Every row gives one point. The ring and each string are closed loops that go straight from each point to the next, and from the last back to the first. Before rounding, they use only three directions, however many columns there are. How many times does the string pass through the ring? Passing back the other way cancels.
In the rows, zero is written as 128.

Ring (7 x 3):
[[171  90 115]
 [175 137 140]
 [127 195 151]
 [ 98 202 132]
 [ 92 187  99]
 [119 125  76]
 [142  90  86]]
String, 31 rows:
[[198 141 113]
 [206 128 127]
 [182 100 148]
 [145 102 144]
 [139 137 123]
 [172 151 119]
 [177 146 119]
 [150 133 122]
 [173 136 115]
 [191 119 111]
 [197  72 113]
 [160  38 128]
 [138  96 121]
 [147 123 106]
 [163 122  82]
 [166  67  60]
 [154  64  59]
 [150 120  71]
 [138 127  94]
 [121 100 116]
 [121  62  93]
 [141  70  60]
 [153  92  60]
 [151 125  84]
 [130 116 117]
 [134  77 117]
 [161  40 107]
 [191  40 101]
 [158  47 132]
 [142  93 131]
 [149 142 115]]
Times through: 1
String, 28 rows:
[[139 122 113]
 [163 129  90]
 [179  92  75]
 [161 121  92]
 [138 116 115]
 [135  79 124]
 [135 106 123]
 [165 128 106]
 [136 128 122]
 [147 114 128]
 [159 149 116]
 [195 167 119]
 [204 149 152]
 [173 136 160]
 [143 132 145]
 [135 132 138]
 [141 120 165]
 [134 135 132]
 [149 160 120]
 [185 174 135]
 [191 140 152]
 [174 100 156]
 [134 110 135]
 [154 138 117]
 [145  85 134]
 [174  56 123]
 [185  50 105]
 [149  58 118]]
Times through: 2

Ring (8 x 6):
[[146 109 137 168 152 169]
 [148 130 164 151 128 161]
 [134 169 181 101  94 135]
 [115 184 151  65  92 120]
 [ 96 162 109  60 114 107]
 [100 119 109 100 135 106]
 [111  91 111 137 153 120]
 [129  82 109 169 170 152]]
String, 18 rows:
[[ 78 155  78  43 123  90]
 [ 89 164 124  47 100  86]
 [112 151 147  88 107 112]
 [119 146 153 101 110 120]
 [123 176 189  80  79 112]
 [137 194 225  84  60 121]
 [142 183 188 100  88 147]
 [137 164 154 110 113 153]
 [125 138 136 116 126 137]
 [134 151 187 116  99 129]
 [136 182 220  91  67 119]
 [118 208 160  48  78 124]
 [100 212 110  23  93 120]
 [ 94 186 121  36  95 100]
 [101 151 137  74 106  98]
 [113 133 144 105 118 113]
 [102 139  94  87 136 121]
 [ 90 141  81  69 134 106]]
Times through: 0
String:
[[164 118 190 183 130 175]
 [141 106 174 163 130 141]
 [128 117 141 137 135 137]
 [125 110 118 141 150 143]
 [121  88  81 154 177 152]
 [120  58  90 177 185 142]
 [126  68 127 176 164 134]
 [128 101 149 151 138 132]
 [144  74 132 195 170 164]
 [154  95 133 190 165 182]
 [146 121 182 157 122 148]
 [130 135 149 124 124 139]
 [135 156 142 114 122 155]
 [150 176 205 116  87 151]
 [150 164 205 126  93 150]
 [151 150 170 139 118 167]]
Times through: 2

Ring (6 x 8):
[[137 105 140 161 109 133 111 123]
 [133 144 211 121 106 115  84 144]
 [109 164 193 109 107 119  95 155]
 [ 91 141 127 117 118 135 112 147]
 [112  57  71 138 142 144 101 113]
 [125  57  70 164 131 147 115 107]]
String (19 x 8):
[[117 119 104 170 104 144 136 128]
 [117 108 110 156 113 140 122 127]
 [126  88 127 139 125 133  97 122]
 [137  38  94 147 141 137  88 102]
 [133   9  49 156 151 147  95  91]
 [120  18  22 164 148 155 113  94]
 [117  25  29 159 147 153 112  98]
 [127   7  50 145 157 145  88  93]
 [133  35 101 131 148 134  76 104]
 [129  78 137 126 133 128  81 120]
 [132  68 119 140 132 133  90 114]
 [139  65 129 142 131 130  86 112]
 [130  92 135 142 121 131  97 123]
 [115 126 108 168 103 144 137 131]
 [122 138 121 179  93 143 144 133]
 [145 129 178 161  97 126 108 131]
 [158 104 213 132 114 112  68 126]
 [147  92 189 124 123 116  68 124]
 [129 106 145 142 116 130 100 127]]
Times through: 1

Ring (9 x 9):
[[104 189 151 115 135 127 114 144 122]
 [ 89 208 155  94 124 143 112 178 149]
 [ 96 192 152  95 119 151 116 183 159]
 [111 165 152 105 117 159 123 169 155]
 [143 112 149 132 122 159 134 127 133]
 [160  81 126 156 132 133 132 102 119]
 [160  80 105 166 142 104 122  99 114]
 [150 100 104 161 146  94 116 104 112]
 [126 149 129 139 143 107 114 120 111]]
String (29 x 9):
[[119 157 157 116 124 154 126 143 133]
 [122 147 134 124 128 133 118 149 141]
 [121 145 133 117 122 142 120 162 155]
 [131 130 157 116 114 174 134 149 149]
 [143 114 169 125 115 184 143 123 131]
 [145 112 160 133 121 168 139 115 123]
 [154  97 155 141 124 164 140 105 118]
 [173  63 148 157 126 161 146  85 109]
 [175  52 115 168 134 129 134  91 117]
 [143 108 112 146 135 114 119 128 133]
 [137 124 131 139 133 128 123 124 125]
 [155  95 135 155 137 130 131  93 105]
 [164  77 108 171 145 102 124  87 104]
 [134 131 137 137 134 130 123 121 120]
 [137 123 117 145 139 108 116 124 123]
 [137 120  96 152 145  85 108 126 125]
 [140 124 107 161 154  79 110  98  97]
 [129 149 141 142 144 113 119 105  97]
 [122 159 150 130 137 128 121 119 109]
 [122 150 130 128 134 121 116 141 132]
 [109 174 129 121 137 112 109 151 133]
 [ 88 219 158 101 134 128 109 159 126]
 [ 73 249 184  84 128 151 113 168 127]
 [ 93 208 174  97 125 154 120 157 129]
 [107 178 152 111 127 141 118 154 136]
 [107 173 133 112 128 128 112 166 148]
 [ 89 202 139  93 122 136 107 194 166]
 [ 76 223 149  76 114 152 107 217 182]
 [ 98 192 173  91 114 173 125 173 151]]
Times through: 3
String (29 x 9):
[[134 126 121 139 135 116 117 131 130]
 [138 118 110 147 139 104 114 127 128]
 [147 101  87 163 149  76 108 115 120]
 [148 103  86 170 156  65 106 101 106]
 [136 132 128 150 146 104 118 102  99]
 [128 148 149 134 137 130 123 114 107]
 [123 154 149 129 134 133 122 124 115]
 [119 155 127 128 135 116 113 144 132]
 [ 97 201 143 113 138 114 107 152 125]
 [ 80 238 180  93 132 143 114 155 117]
 [ 91 216 178  97 127 153 119 153 123]
 [112 172 155 114 128 143 121 145 129]
 [105 179 138 111 128 130 112 165 145]
 [ 89 202 135  97 125 129 105 191 163]
 [ 80 218 147  83 119 143 107 206 172]
 [ 83 216 166  79 113 166 116 199 167]
 [109 176 169 103 119 167 127 155 140]
 [119 155 148 118 125 146 123 147 137]
 [117 152 132 116 124 137 117 164 154]
 [120 147 153 106 112 172 129 168 162]
 [134 128 170 115 111 187 140 140 143]
 [141 120 171 126 118 180 142 119 125]
 [154  98 172 135 118 185 148 103 117]
 [139 122 147 134 128 148 130 121 123]
 [140 113 120 141 132 124 121 131 135]
 [160  76 105 159 135 115 124 114 130]
 [176  52 109 173 138 117 131  87 112]
 [178  52 115 177 141 117 133  74 100]
 [144 112 130 146 136 125 125 112 117]]
Times through: 5

Ring:
[[139 131 123 122 125 109 158 124 154 142 139]
 [141 137 127 121 145 105 178 110 156 134 177]
 [140 134 120 123 153 104 171 111 141 117 180]
 [133 128 112 132 140 120 137 127 107 101 122]
 [129 123 109 136 124 129 116 140  95 101  79]
 [132 117 106 131 113 120 112 146 110 113  78]
 [137 119 110 125 115 111 129 139 134 128 105]]
String (30 x 11):
[[131 124 107 135 140 123 126 132  95  91 109]
 [131 131 114 134 144 125 138 126 100  96 119]
 [132 133 121 132 135 124 146 125 118 115 118]
 [134 131 119 129 131 119 146 126 126 120 122]
 [142 128 113 121 152  98 164 115 141 114 181]
 [150 133 115 113 175  80 196  97 163 116 249]
 [145 140 126 117 165  94 197  98 163 127 223]
 [136 140 131 126 140 118 169 114 142 131 149]
 [135 135 126 128 133 119 156 121 134 127 131]
 [139 129 116 124 138 107 155 122 138 122 150]
 [146 131 117 117 157  91 180 108 158 124 207]
 [149 135 119 113 171  82 199  97 168 124 244]
 [140 139 127 123 155 108 180 106 145 123 183]
 [134 137 126 129 138 122 157 119 128 121 134]
 [136 130 117 127 136 114 149 124 128 118 135]
 [134 130 118 129 132 119 145 127 124 118 122]
 [133 130 119 130 130 122 141 128 121 118 113]
 [137 124 110 127 137 110 140 128 122 110 133]
 [134 120 104 131 135 115 125 135 104  98 113]
 [127 119 104 138 122 131 104 146  84  93  66]
 [122 121 108 143 108 144  92 153  76  97  27]
 [126 128 118 137 113 138 117 142 101 115  60]
 [135 126 114 129 127 117 136 132 123 118 113]
 [136 116 102 128 125 111 121 140 115 108 107]
 [132 110  96 132 115 118  99 152  98 100  72]
 [127 113  99 138 106 132  87 157  84  98  38]
 [126 125 114 138 111 138 110 145  95 110  53]
 [130 129 119 133 122 129 131 134 114 118  90]
 [134 121 107 130 130 115 128 135 113 106 111]
 [134 119 102 130 136 113 125 135 105  96 116]]
Times through: 5

Ring:
[[101 168  82 103 158 125 131 124  90 159 102 101]
 [119 167  65 136 165 113 154 130  67 168  87 102]
 [146 144 112 174 135 144 156 152  83 132 116 111]
 [143 139 172 170  91 177 138 169 104 102 137 103]
 [119 144 184 128  88 184 114 160 125  98 147  99]
 [101 154 135  96 128 158 109 134 123 125 135 105]]
String, 31 rows:
[[129 151 129 148 123 152 140 150  94 128 120 103]
 [144 154 145 182  98 157 158 170  72 125 106  91]
 [160 153 153 212  86 160 173 183  57 122  99  87]
 [161 136 130 198 121 154 162 164  83 119 124 114]
 [148 125 107 161 157 148 141 139 115 120 148 137]
 [136 141 110 151 145 145 142 142 100 130 129 119]
 [136 136  96 148 160 140 140 134 106 132 134 128]
 [141 138  59 155 188 119 153 124  93 150 122 135]
 [128 181  38 164 169  93 182 136  27 191  51  89]
 [114 190  42 145 164  93 174 133  29 195  46  80]
 [107 179  36 121 183  96 156 119  56 188  70  97]
 [ 95 189  41 105 175  96 150 118  54 192  62  87]
 [ 95 175  60  96 172 112 134 116  81 173  90  99]
 [104 149  74  92 182 128 117 110 120 148 132 126]
 [120 143 110 121 151 146 125 131 117 129 137 121]
 [107 170 119 121 122 142 135 144  83 145  99  87]
 [ 89 182 105  93 130 133 126 133  83 158  89  80]
 [104 173 118 117 122 141 134 143  82 148  96  84]
 [114 150 108 116 147 144 125 131 110 135 128 113]
 [109 168 112 122 129 139 135 141  85 146 101  91]
 [ 93 188  82 104 142 118 140 132  64 173  72  77]
 [ 96 183  56 103 168 106 143 120  66 181  75  90]
 [ 96 200  39 117 165  91 162 125  33 201  42  74]
 [112 188  77 141 137 113 163 143  41 177  58  74]
 [120 177  81 149 141 118 162 144  50 168  72  85]
 [131 180  63 171 147 106 180 147  30 179  56  83]
 [146 148  63 174 172 117 168 136  69 157 102 120]
 [146 131  88 162 168 136 148 134 103 133 136 135]
 [132 142 116 145 141 148 137 141 105 127 132 118]
 [133 160 132 165 109 149 153 161  73 134 102  90]
 [133 144 125 150 131 152 138 147 101 125 129 112]]
Times through: 2
